Each row of a before or after table is a point. The points were changed in one or more steps. Then noise was added and the rows were shuffled. The steps act on how far a point lies along the listed directions, d1 being the first. What was done? A step turns or swaps two directions, mirrors them in a line or flattens them onto one, adds a multiple of one to another, or multiplies one. Angles are multiples of 10 degrees, from the lower direction toward the higher: turns from -170 to 170, lines from 10 to 170 but not 90. Use the fewest steps. Two steps may share a direction if one is a turn and the other turns, adds or multiplies; they go together, in the order done. Otherwise the lowest direction goes first.

Directions:
(1): [37 20]
(2): [-20  37]
Before (13 x 2)
[[ 36   1]
 [-43  -5]
 [-13 -55]
 [ -8 -23]
 [-13 -51]
 [ 14  29]
 [-16 -29]
 [ 19  31]
 [ -5  28]
 [ 21 -17]
 [-42 -22]
 [ 49 -16]
 [-25 -55]]
After (13 x 2)
[[-17 -59]
 [  9  30]
 [ 50  -8]
 [-11  27]
 [ 34   8]
 [-10 -32]
 [-42 -13]
 [ -4 -25]
 [-38 -29]
 [ 13  34]
 [ 23 -13]
 [ -4 -56]
 [ -5 -52]]
Steps: turn d1 and d2 by 10 degrees

Directions:
(1): [ 21 -42  25 -56 -18 -28   4  -5]
(2): [  9 -17  -9  23 -57  23  -9 -48]
(3): [ 32 -22 -51  14  21 -22  42 -13]
(4): [-21 -52   1  25  33 -14 -45 -11]
(5): [  4 -28 -38 -14 -16  40 -14  52]
(6): [ 50 -15  44  26  21  34  11  10]
Before (10 x 8)
[[ 52  26  59   6  -5  18  32  -6]
 [-40  -9 -14 -10 -12   6 -30   8]
 [-32  14 -25 -25 -17 -12 -11  10]
 [ 15   4  29  -6   6 -18  28 -10]
 [ 47  -4  -7 -17 -10  -7  53   1]
 [ 33   9  41   1 -19  10  14 -17]
 [ 40  -8  -1 -31  -9 -10  18  50]
 [-38   4  10 -45 -38 -18 -16   6]
 [-34  20  -9 -24  14 -27 -23  17]
 [ 33 -21  58   2  -4  -5  22 -19]]
After (10 x 8)
[[-18   8  12 -20 -16 -25   3 -29]
 [  1 -24 -11  27   1  25  -7  16]
 [ 11  -1 -11  32  32  47 -13  61]
 [ 11   2  21  53  37 -17 -16  -3]
 [-18  13  -2  11 -21 -17  -6 -41]
 [ -3 -43  -5   9  23  24 -16  47]
 [-41  -7   0  18 -16 -15 -24 -34]
 [ -8  -3 -18  42  36  10  -5  15]
 [ -8  -3 -15  12  20  20 -19  42]
 [ 10   3  13  10 -34  -1 -10 -44]]
Steps: swap d1 and d4; turn d2 and d6 by -50 degrees; turn d2 and d5 by 150 degrees; multiply d3 by 0.4

Directions:
(1): [  6  14   6  -9  11  60  12   8  -9  18   0 -16]
(2): [ 20   2 -18 -24  41 -14   1  11 -34 -13  15   2]
Before (11 x 12)
[[ -5  12  14   6 -12  36   5   2   4  16  -1 -15]
 [  2  -1   1  -4  -2  -8  -6  -6  -3   4  -7   0]
 [  8  -4  -9 -14  15  -6  -1  -1 -10  -3   4   3]
 [ -5   5   3   8  -7  12  -4  -1   5   6  -9  -4]
 [  3  -1  -4   2   2  -4  -4  -4  -6  -1  -1  -2]
 [  1  -4   3  -1  -2  10   8   4  -6   6   1  -4]
 [ -3 -12  -3  -7   9 -60  -6  -1   2 -20  -2   9]
 [  8   5  -6  -4  -7  10   4   4 -15   2  -5  -2]
 [ -1 -11   2   8 -12 -37 -11  -7  12 -13   3  10]
 [  2   5  -2   2   0   8  -2  -4  -1  -6  -3  -3]
 [ -3 -13  -7   5  -1 -28  -8   3   2  -9   3   8]]
After (11 x 12)
[[-11   8  16  14 -23  22   2  -4  14  15  -5 -10]
 [  1   1  -5   1   3  -3  -4  -2  -6   0   0  -2]
 [  3   0   2  -4   4  -7  -4  -6  -1   5  -7   1]
 [  6  -9  -4  -1   4 -39 -10  -3   0 -17   9  10]
 [  2 -10  -9  -3   8 -26  -6   8  -4 -10   6   8]
 [  1   6   0   3  -3   7  -2  -6   1  -5  -4  -2]
 [  8   0  -6 -15  16   5   3  -1 -11  -1   2  -1]
 [  7  -8  -8 -18  25 -51  -3   5 -14 -22   5   4]
 [  0  -3   5   0  -6  11  10   4  -2   8   0  -2]
 [  7   7  -4  -2 -11  13   4   2  -9   4  -5  -3]
 [ -6   2   2   8 -11   5  -4  -2   6   6  -9  -2]]
Steps: turn d1 and d2 by -30 degrees

Directions:
(1): [ 28 -47 -20  31  36  19 -28   8 -43 -21 -43   2  30 -20 -12 -45  29  20
 -47  34 -23  21 -14 -18]
(2): [-12 -36 -19 -24  13 -11  60 -25 -35  12  -4  42  20 -41   0  54   1  -1
  33  55  30   6  -3 -20]
Before (9 x 24)
[[ -2   3   3  -4  -4  -3   3   0   4  -1   6  -4  -1  -3  -1   3  -7  -1
    8  -1   1  -1   3   6]
 [ 11 -15  -8  19  13   5 -20   3  -8 -11 -19  -7  10  -8  -2 -27  12   7
  -24   6 -12   9  -2  -3]
 [  0   3   3   8   1  -1 -10   1   4   1   1  -9  -1   2  -2  -7   1   1
   -4 -10  -1   2   0   2]
 [ 14 -14  -5  11  10   7 -13   7 -13  -9 -14  -6   5  -3  -3 -15   5   3
  -15   8  -8   8  -8  -1]
 [  9 -10  -4   7   5   8 -13   6  -8  -8 -14  -3   5  -2   0 -16  11   7
  -11   4  -7   5  -3  -2]
 [  8 -10  -2   6   1   7  -9   2  -6 -13  -8  -2   6  -5   0 -14   5   9
   -6   2  -8   2  -2  -5]
 [ -8   2  -1 -10  -2 -11  19  -6   2   5   7   8   0  -4   0  19  -4  -3
   11   7  11  -2   0  -1]
 [  1   2   3  -5   1  -2   6  -4   5   0   5   0   0   1  -1   7  -4  -1
    3  -1   2   1   0   1]
 [  1   7   3  -5  -3   1   1   3   2   3   3  -3   0   3   1   1   0  -4
   -1  -9   0  -2   3  -1]]
After (9 x 24)
[[ 22 -35 -15  23  24  18 -24   9 -31 -17 -36   1  21 -13  -7 -37  26  17
  -35  24 -18  16 -10 -11]
 [ 33 -55 -27  42  43  20 -37   7 -44 -29 -54  -1  35 -27 -10 -60  36  22
  -60  37 -28  28 -12 -20]
 [ 19 -31 -11  19  15  15 -18   5 -24 -21 -25   0  19 -14  -6 -32  17  17
  -24  18 -15  11  -7 -12]
 [ -3  10   7 -10  -5  -5   9  -4  13   2  12  -2  -4   5   1  12  -9  -3
    9  -8   6  -2   3   3]
 [  0  -2   1   6   2  -3  -6   1   0   1   0  -5   0  -1  -3  -4   2   1
   -3  -5   0   3  -1   1]
 [-16  22   8 -18 -16 -17  21  -5  20  10  23   3 -12   7   3  28 -14  -9
   23 -12  14 -10   5   8]
 [ -7  13   7 -11 -10  -6   9  -2  13   3  14  -4  -6   0   0  12 -13  -4
   16  -8   5  -6   5  10]
 [ 31 -44 -18  28  32  19 -28  11 -41 -21 -41  -3  25 -17 -10 -42  24  15
  -43  30 -20  21 -16 -13]
 [ -3  12   4  -9  -7  -2   7   1   7   5   9  -2  -3   4   2   8  -4  -6
    5 -11   5  -5   5   0]]
Steps: multiply d1 by 3; multiply d2 by 0.4
